Each row is a point. Each copy is the shape, with its points in the same order, turned, moved and blurred by noise. Is it also mirrored, or only turned?

Shape (8 x 2):
[[ 0.61 -0.05]
 [-1.24 -1.34]
 [-0.10  0.31]
 [ 0.24  0.72]
 [ 0.83 -2.49]
 [-2.44 -1.49]
 [-3.44  1.21]
 [ 4.13 -1.38]]
Copy 1, 8 rows:
[[ 0.20  1.43]
 [-1.30  2.91]
 [-0.19  1.08]
 [ 0.22  0.59]
 [ 0.89  3.62]
 [-2.48  2.91]
 [-3.74  0.29]
 [ 4.04  2.60]]
Copy 1 is: mirrored
Copy 2 (8 x 2):
[[-0.83  0.01]
 [ 0.55 -1.81]
 [ 0.02  0.18]
 [-0.28  0.59]
 [-1.77 -2.31]
 [ 1.64 -2.25]
 [ 3.45 -0.04]
 [-4.57 -0.30]]
Copy 2 is: mirrored

Shape:
[[-1.37 -0.55  3.25  0.44]
 [ 2.35 -4.92 -0.13 -1.22]
 [ 2.61 -0.97 -0.65 -0.65]
 [-1.21  2.65 -1.60 -0.37]
 [ 1.05  2.28 -4.72  0.18]
 [-1.65  0.60 -0.81  0.15]
 [-1.04  1.13  0.04 -1.78]]
Copy 1 (7 x 4):
[[-1.38 -2.21  3.24 -0.81]
 [ 1.70 -4.98 -0.77 -4.33]
 [ 2.31 -1.76 -0.83 -1.94]
 [-1.20  1.87 -0.92 -0.22]
 [ 0.67  1.43 -4.32  0.43]
 [-1.78 -0.18 -0.35 -0.84]
 [-0.94  0.84  0.66 -2.10]]
Copy 1 is: only turned
Copy 2, 7 rows:
[[ 0.17  0.89  3.60  1.85]
 [-0.35 -5.19  0.50  0.49]
 [ 1.66 -2.68  0.17 -0.90]
 [ 0.13  2.92 -0.94 -1.63]
 [ 1.46  1.38 -4.27 -2.61]
 [-0.63  1.61 -0.31 -0.05]
 [-1.11  1.18  1.10 -1.69]]
Copy 2 is: only turned

Shape:
[[ 0.69 -1.94 -0.18 -0.35  1.81  0.11  4.12 -0.78]
 [-1.01  2.27  0.34  2.15 -1.73  1.43  0.81  0.31]
 [-1.00 -3.15  2.30  0.93 -0.04  0.25  2.76  1.27]
 [-3.78  1.83 -1.23  0.90  1.58  0.17 -5.23  0.38]
 [ 1.33  1.20 -0.46 -0.99 -3.49  1.38 -1.38  1.00]
 [ 0.98 -1.04  1.17  1.06  1.20  1.06  3.65  2.06]
 [-1.22  1.97 -0.98  0.88 -1.47 -0.58 -4.44 -2.55]
 [ 1.20  0.29 -1.93  0.86 -2.58  2.00  1.07  1.47]
 [ 0.24  3.88  0.70 -2.54 -1.78  2.12  0.42 -0.06]
 [ 1.02  0.34 -0.35 -1.26 -2.23  4.79  0.51 -1.87]
 [ 0.66  2.22  0.58  0.76  1.08  1.26 -4.98 -2.11]]
Copy 1, 11 rows:
[[-1.83 -2.30  1.24 -0.20  0.04 -3.14  2.99  1.56]
 [-0.95  2.36  0.12  0.31  0.19  1.67  0.49  1.46]
 [-1.06 -1.27  0.58  0.93 -1.05 -1.89  0.82  4.88]
 [ 3.39  1.14 -5.04  0.81  2.40  0.63 -2.69 -0.20]
 [-0.22 -0.05  1.00 -1.87 -1.77  3.39 -1.63  0.31]
 [-1.53 -1.06  2.15  0.66  1.29 -1.20  1.95  3.70]
 [ 2.05  1.72 -2.26  0.76 -1.53  1.75 -2.35 -2.32]
 [-1.72 -1.16  0.88 -0.22 -0.57  3.32  0.79  0.98]
 [-0.56  2.78  1.36 -3.86 -0.27  1.08 -0.54  0.02]
 [ 0.44  0.53  0.53 -3.41 -2.21  2.51  3.10  0.90]
 [ 5.24  1.62 -0.60 -0.07  0.07  0.96 -1.01 -1.64]]
Copy 1 is: mirrored
Copy 2:
[[-0.29 -1.60  1.59 -2.26 -0.22 -0.17  2.59 -1.48]
 [-3.07 -0.58 -0.04  1.10  1.02  2.02 -0.82  1.67]
 [-2.37 -4.20  2.90 -2.82  1.20 -0.79  0.24 -1.17]
 [-2.51  3.11  1.87  2.60 -0.19 -0.76 -6.31 -1.87]
 [ 1.40 -1.48 -1.26  0.14  1.72  1.73 -3.26  1.54]
 [-1.60 -2.39  3.07 -2.36 -0.09  0.84  0.71  0.71]
 [ 0.17  1.31 -1.08  3.73  2.33 -0.82 -4.06 -1.04]
 [-0.10 -2.32 -0.07  0.31 -0.03  2.84 -1.50  0.79]
 [-0.52  1.92 -1.98 -2.21  2.09  1.96 -2.16  2.09]
 [ 1.14 -0.30 -0.61 -1.61  3.12  4.29 -0.94 -0.91]
 [ 0.74  3.51  2.13  2.66  2.80  0.34 -4.15 -0.21]]
Copy 2 is: mirrored
